Every row gives one point. Examples show where two turns around zero, p and q, send a point. Write where each new point lands after one turn and then the other. Backwards means that the second turn is done in reverse. Each puzzle has new turns, and all numbers are rounded.
(in the rows, 128 means zero)

Turn p:
[133 120] => [134 135]
[115  82] => [176 129]
[140 130] => [123 139]
[125 180] => [ 79 110]
Turn q:
[116 111] => [126 107]
[130 172] => [108 167]
[115 145] => [108 136]
[151  85] => [169 102]
Where do these land?
p, then q: [110 109] => [154 129]
q, then p: [100 127] => [149 109]
p, then q: [173 148] => [ 82 145]

Turn p:
[ 42 152 106 149] => [110 142  82  49]
[153 108 106 131] => [116  99 147 141]
[147 105 146 146] => [133 110 114 160]
[130 176 138 102] => [157 166 151 112]
[140 129 144 134] => [142 128 124 143]
[145 106 125  90] => [102 139 156 154]
[139 121 131 145] => [136 111 122 138]
Turn q:
[161  82  92 164] => [169  94  98 173]
[140 127 121  66] => [154 133 183 111]
[147 133 156 134] => [101 118 140 144]
[121 142 160 118] => [ 97 129 144 115]
[110 156 117 148] => [119 158 103 126]
[ 89 128 122 139] => [127 135  99 100]
Where do these land?
q, then p: [103 122 122 115] => [120 143 151 135]
p, then q: [ 99  95 139 108] => [131 158  98 103]
q, then p: [183 140 101 160] => [167  76 104 115]
p, then q: [ 90 105 170 114] => [142 181  97 126]
p, then q: [146 161 109 157] => [137  97 164 144]
q, then p: [148 145 127 113] => [153 136 113 132]

Turn p:
[128 143 131 121 158 162 141 130] => [ 95 146 121 134 110 142 107 126]
[104 115 155  68  83  85  96  68] => [167  41  66 122 133 115 140 145]
[107 113 159  75  92  81 160 131] => [153  66 107  84 146 150 128  92]
[126  93 109 147 121 146 158 128] => [146 148 143 134 101 153 151 109]
[123 151 103 137 113 129 137 122] => [141 122 154 131 111 121 110 136]
[103 121 100 148 158 134 127 144] => [116 155 151 114 119 148 140 157]
[152 118  91 142 123 157  99 158] => [103 140 169 163 126 114 159 132]
[172 137 133 147 157 115 129 135] => [126 161 131 151 167 129 110 124]
[136 161 171 168 148 143 104 136] => [106 174 109 119 139  80 108 132]
Turn q:
[ 90 137 120 110  99  93 157 136] => [162 105  87 129 145 154 152 126]
[127 138 150 149 122 129 121 126] => [128 124 136 107 139 108 132 137]
[111 113 144 133 171 119 149 134] => [132  94 159 150 146 140 117 131]
[ 92 106  90 159 141 118 174 175] => [175 114 155 174 145 141 171  93]
[127 147 130  93  93 178  95  95] => [ 78 167  95  84 129 142 119 115]
[182 166 141  77 145 134 105 103] => [103 158 121 105  93 152  80 177]
[167  89 140 121 106 154  96 104] => [ 91 154 109 129 118  86  90 112]
[117 108 100 171 153 107 123 121] => [121 100 150 161 111 107 162 124]
[136 124 121 176 132 124 165 130] => [145 134 150 158 151 104 156 143]
[133 153 144  92 117 123  95 157] => [147 131 118  82 102 145 102 123]
Where do these land?
p, then q: [135 163 111 108 150 156 135 142] => [115 103 130  90 137 119 141  98]
p, then q: [ 99  88 159 139 126 107 161  74] => [123 203 110 156  95 139 125 135]
q, then p: [ 84  82 150 112 168 101 154  90] => [131 181 115 121 113 150 198 152]
p, then q: [138 146 107 129 127 109 100 149] => [145  94 153 126 134 125 109 128]
p, then q: [119 167 136  84 133 137 147 160] => [ 89  92 112 112 129 136 117  88]
q, then p: [169 116 100 150 110 145 102 126] => [163 105 142 105 135 102  95 135]
q, then p: [140 138  86 157  88 131 115 133] => [163 110 153 124 126 136  81 112]
q, then p: [168 129 123 128  97 123 100 117] => [142  90 162 119 141 114 117 141]
p, then q backwards: [129  88 159 164 145  94 163 104] => [125 154 118 102  74 137 159 169]
q, then p: [ 95 129 148  89 143 156 139 176] => [ 96 133  76 176 108 121 127 135]
p, then q: [132 162 130 147 121 148  93 135] => [159  87 118 113 118 122 141 135]
